Each row of a before or after table is a point. One or more steps were done to the points. Then noise was added and the rows were shuffled. The steps act on columns, c1 being the first. Name the steps. A step turns or swaps two columns, mirrors them in a line or flattens them onto one, adds a multiple of one to another, or multiplies or shifts one. Angles are multiples of 10 degrees, from the lower column toward the higher: turns from -170 to 170, lines from 10 to 170 but not 90. Use the fewest steps. Two steps may share a column if one is a turn and the other turns, adds or multiplies; they go together, in the order done. Otherwise the lowest column goes first.

Before (11 x 2)
[[-1.1  8.9]
 [-3.2 -3.6]
 [ 1.4 -4.8]
 [13.0 -3.0]
 [ 0.0 -3.1]
 [-1.0 -4.2]
 [-2.5 -2.5]
 [-0.2 -2.1]
 [-2.0  0.4]
 [ 0.0 -1.3]
 [-2.6 -4.8]]
After (11 x 2)
[[-0.8 -0.4]
 [-4.1 -2.2]
 [ 2.9  1.7]
 [-4.2 -1.7]
 [-2.4 -1.8]
 [ 8.3  5.1]
 [-3.5 -1.3]
 [-1.2 -0.7]
 [-0.6 -0.2]
 [-1.4 -0.6]
 [-1.1 -0.7]]
Steps: flatten c1 and c2 onto the line at 30 degrees

Before (8 x 4)
[[ 0.6  1.7  1.2 -1.4]
 [-3.0 -2.6 -2.1 -2.3]
 [ 3.6 -6.9 -3.0  8.5]
 [ 2.9  1.3  1.4  1.5]
 [ 3.0  1.7 -0.8 -1.0]
 [ 3.9  2.0 -5.3 -3.9]
 [-4.3  0.8  1.5  6.6]
 [ 1.0  1.3  4.5  0.6]]
After (8 x 4)
[[ 1.7 -0.4 -1.9  2.4]
 [ 2.9 -1.9 -0.1 -1.6]
 [-0.7 -0.9 -2.0 -2.3]
 [-2.2  1.0 -4.5  0.9]
 [ 6.4 -4.6  3.7 -6.3]
 [-5.5  0.0 -1.7 10.4]
 [ 7.8  4.4  6.0 13.6]
 [-1.0  1.3  3.0 -3.7]]
Steps: turn c2 and c3 by -150 degrees; add 0.7 times c3 to c1; multiply c4 by 1.6

Before (8 x 8)
[[ 2.3  6.8 -1.0 -0.2  4.2 -6.6  4.1  2.6]
 [-4.7 -4.4  5.5  3.3 -8.2  1.3  4.3 -1.6]
 [-0.4  0.4  0.0  1.9  3.2  5.4  0.0 11.0]
 [-9.4  2.9 -2.7  0.6 -2.2 -6.2  0.5  0.1]
 [-0.6 -2.7 -2.1  0.4 -1.0  1.7  3.2 -0.6]
 [-8.1 -6.6 -2.1 -5.0  5.0  0.0  2.4  5.3]
 [ 3.6  3.8 -1.0 -3.9 -1.4 -2.0  3.2  4.6]
 [-3.5 -5.8  4.1 -4.0 -0.9  5.0  0.0 -1.2]]
After (8 x 8)
[[ 4.4  5.8  0.0  1.8  2.0  2.4  3.9  2.9]
 [ 1.0  2.6  0.8  2.7  1.5  0.5 -1.8  0.9]
 [ 7.4 -3.0  0.6  0.2  1.9 -4.2 -1.6 -8.2]
 [-4.5 -5.9 -0.1  4.0 -5.4 -2.1 -1.8 -5.7]
 [ 5.4  2.7  0.2  1.9  9.2 -0.8 -5.6  0.8]
 [ 6.4  7.0 -0.4  5.1 -4.3  4.2  3.0 -5.8]
 [-4.3 -3.5  0.3  4.8  1.5  1.6  1.1 -2.1]
 [-0.6 -0.1  0.3 -0.7 -3.5 11.8 -1.3 -2.8]]
Steps: turn c6 and c8 by -50 degrees; turn c1 and c8 by 160 degrees; turn c2 and c5 by -170 degrees; multiply c3 by 0; turn c4 and c7 by -120 degrees
